Every row gives one point. Each copy is the shape, with its points in the same order, stretched, turned, moved and blurred by noise. Say if it was mirrored as well.

Shape (9 x 3):
[[ 29  45  12]
 [-38 -21 -37]
 [  2  13   9]
 [-42   6 -13]
 [ 23  14  -1]
 [  3 -31 -29]
 [ 12   9 -33]
 [-28  18 -14]
 [  5  37  -7]]
Copy 1 (9 x 3):
[[ -2   9 -41]
 [-12 -60  12]
 [  0  -7 -11]
 [-26 -30  12]
 [ 10 -11 -29]
 [ 22 -50  -6]
 [ -1 -39 -32]
 [-26 -28  -2]
 [-14 -11 -30]]
Copy 1 is: only turned
Copy 2 (9 x 3):
[[ 52 -44 -12]
 [-27  27 -43]
 [ 10 -29 -10]
 [-22  -6 -49]
 [ 32 -22   2]
 [ -1  32   7]
 [ 29  15 -17]
 [ -5 -16 -47]
 [ 34 -26 -26]]
Copy 2 is: mirrored
Copy 3 (9 x 3):
[[  8 -48  29]
 [-32  13 -44]
 [ -9 -12  15]
 [-42  10 -19]
 [  6 -25   9]
 [ 10   8 -30]
 [  2 -26 -26]
 [-34  -7  -9]
 [-18 -41   4]]
Copy 3 is: mirrored

Shape, 9 rows:
[[ 23 -10 -35   5]
 [ 21  22  24   6]
 [-43  -8  22   3]
 [  2  -4  13  24]
 [ -2  -1  11  -5]
 [ 18   8  -9 -11]
 [-15  42  20  15]
 [-13  15 -14  43]
 [-23   3 -19   0]]
Copy 1 (9 x 4):
[[ 20 -33 -27  24]
 [ 29  39 -23   0]
 [-33  16  10  -4]
 [ 11  14   1  16]
 [  4   8 -10  -5]
 [ 18  -3 -32   2]
 [-12  55 -31  13]
 [-16  13 -18  48]
 [-27 -11 -23  15]]
Copy 1 is: only turned
Copy 2 (9 x 4):
[[ 16  27 -26  13]
 [-23  27  28  20]
 [-12 -38  18   1]
 [ -4   0  18  32]
 [  0   5  17   2]
 [ -2  27   1   2]
 [-52  -1  16  20]
 [-26  -9 -11  43]
 [-12 -11 -19  -3]]
Copy 2 is: only turned
Copy 3:
[[  1  20 -43   9]
 [ 27 -21   8   8]
 [-32   1  32 -24]
 [  1  11  17   8]
 [  1  -3   2 -14]
 [ 10  -7 -30  -6]
 [-13 -39  15  13]
 [-31   2   4  35]
 [-36   0 -17  -8]]
Copy 3 is: mirrored
Copy 4:
[[ 36 -29  10  22]
 [-16  -3  35   3]
 [-18  17 -26   3]
 [-10 -16  10  24]
 [ -2  -2   3  -2]
 [ 17  -5  20   3]
 [-14  28  37  21]
 [  5   2  22  60]
 [ 17  14  -8  21]]
Copy 4 is: only turned

Shape, 11 rows:
[[  8  28 -19  -6  15  18]
 [-45  -5 -14  35  24  -7]
 [ 16 -10  17  -5 -13  -8]
 [-29  13 -10  17  18  -6]
 [-16 -19 -21   6  23   9]
 [-30   4   4  14  25   7]
 [ -4 -21  -9  18   0  -1]
 [-22   4 -12  31  46  12]
 [ 21 -13   1  12  -1 -17]
 [ 17 -13  11 -15   2 -28]
 [  5 -15  -8   4   3 -20]]
Copy 1:
[[  4  19  -1  23   9   3]
 [-21  40  10 -35  53   6]
 [-12 -26   6 -13 -23  -6]
 [-24  31   6 -16  29   9]
 [  0  12 -15 -17  29  -3]
 [-16  18   6 -18  29  21]
 [ -4   7  -7 -35  14 -15]
 [  4  27  15 -24  60  19]
 [ -4 -12  11 -13   3 -18]
 [-20 -30   4  -6  -7  -5]
 [-21  -7   3 -14   9 -19]]
Copy 1 is: mirrored
Copy 2 (11 x 6):
[[  7 -17 -24  14  -8  18]
 [  6 -13  20   1  54  17]
 [-12  18   2  -3 -13 -24]
 [  8  -3  -3   2  39  25]
 [ -1 -30   1  13  29 -10]
 [  3  -2   7  19  39  15]
 [ -3 -14  14  -5   9 -16]
 [ 25 -22   4  23  38  16]
 [  9   5   2 -16  -4 -26]
 [ -2  18 -14 -21   5 -40]
 [ -1  -1   2 -20  10 -24]]
Copy 2 is: mirrored
Copy 3:
[[ 19   2 -23   3  17  26]
 [-41  -6  -5  -6  34  19]
 [  8 -15   8   0 -12  -8]
 [-17 -10 -13 -12  24  20]
 [-14  13  -5   7  32   4]
 [-18   4  -2 -17  20  22]
 [-17  -5   1  16  12   0]
 [-20   3   1  -6  44  36]
 [  5 -29   9  11   8  -4]
 [ 15 -28  12 -11   5 -19]
 [ -2 -21   1   3  15  -9]]
Copy 3 is: mirrored
Copy 4 (11 x 6):
[[  1  26 -27   1  14 -17]
 [-25 -24 -15  42 -30  -1]
 [ 30  -7  13 -22   4  21]
 [-17 -15 -18  27  -8  -6]
 [-18   1 -10   7 -34  -6]
 [-26  -9  -4  28  -9   6]
 [  8  -7  -7   3 -28   9]
 [-23   7  -8  52 -21 -12]
 [ 37  -8   6  -6  -9   2]
 [ 27 -17  20 -29   2   0]
 [ 20 -15  -1  -9 -15  -4]]
Copy 4 is: mirrored

Shape:
[[  3 -23 -26 -16 -10   1  25  24  -8]
 [ 17  -6  28  -9  38 -10 -11   4  49]
 [  8  10 -13  -5 -21   6   4  14  -9]
 [ 16  22   5   8  48   2   1   6  32]
 [ 23   4  -4  -7  49  17  -3 -21  41]
 [ 21 -11  -8  -3   6  21   3  29 -22]
 [-23  -6  37  16  17  16  13 -19  39]
 [ 10  -5  46   7  24  19  19 -26  25]
 [ 13  -7  26  24  12 -11  20 -26  15]
 [ 18   5 -12 -27  -9  11  -7  -5 -30]
 [ -8 -27 -17   6   3   2 -12  11 -15]
 [-17  -8   0 -14  13  -5  17   7 -23]]
Copy 1:
[[-12 -23  27 -28  27  34  30   1  16]
 [ 41  -8 -21 -12   4  28 -39 -32  15]
 [-16   9   7 -28  -1   3  16  23   7]
 [ 45  23 -12   1  12  47 -45  -4  10]
 [ 50   5 -34   1  28  57 -18  -7   2]
 [  2 -20  13   3 -12  26  15  28  29]
 [ 43  17 -22 -12  34 -16 -27 -12  15]
 [ 50  -3 -23 -14  17  -5 -35  -1   4]
 [ 47  13  -8 -12  19  -6 -26 -12 -22]
 [-30 -17  -7  -9  -8  15  15  33   2]
 [ -3 -11   9   9   7  16  27   1  23]
 [-17 -17  17   4  23  18 -18  12  22]]
Copy 1 is: mirrored
Copy 2:
[[ 14 -25  -9   0  16   8   0  29 -16]
 [ -1 -17 -20   3  -2 -19  41 -24  34]
 [ 13  -2  12 -17  -3   1  -4   1 -25]
 [ 23 -16  -1  -3  -9 -32  20  -6  44]
 [  7   0 -17  -6 -24 -19  28  17  59]
 [ 22 -13   0 -26   3  26  -3  -1   9]
 [-12  21  26   8  10  -3  53  11  39]
 [ 16  23   1 -19  -2   5  60   7  49]
 [ 29  12   0  11  -2  -7  47   2  17]
 [ 10  26 -17 -23  -2  18 -10  -1  -1]
 [ -3   2   3  24   9  25 -13   5   5]
 [ 11  12  -8  11  34   7   1  10  11]]
Copy 2 is: only turned
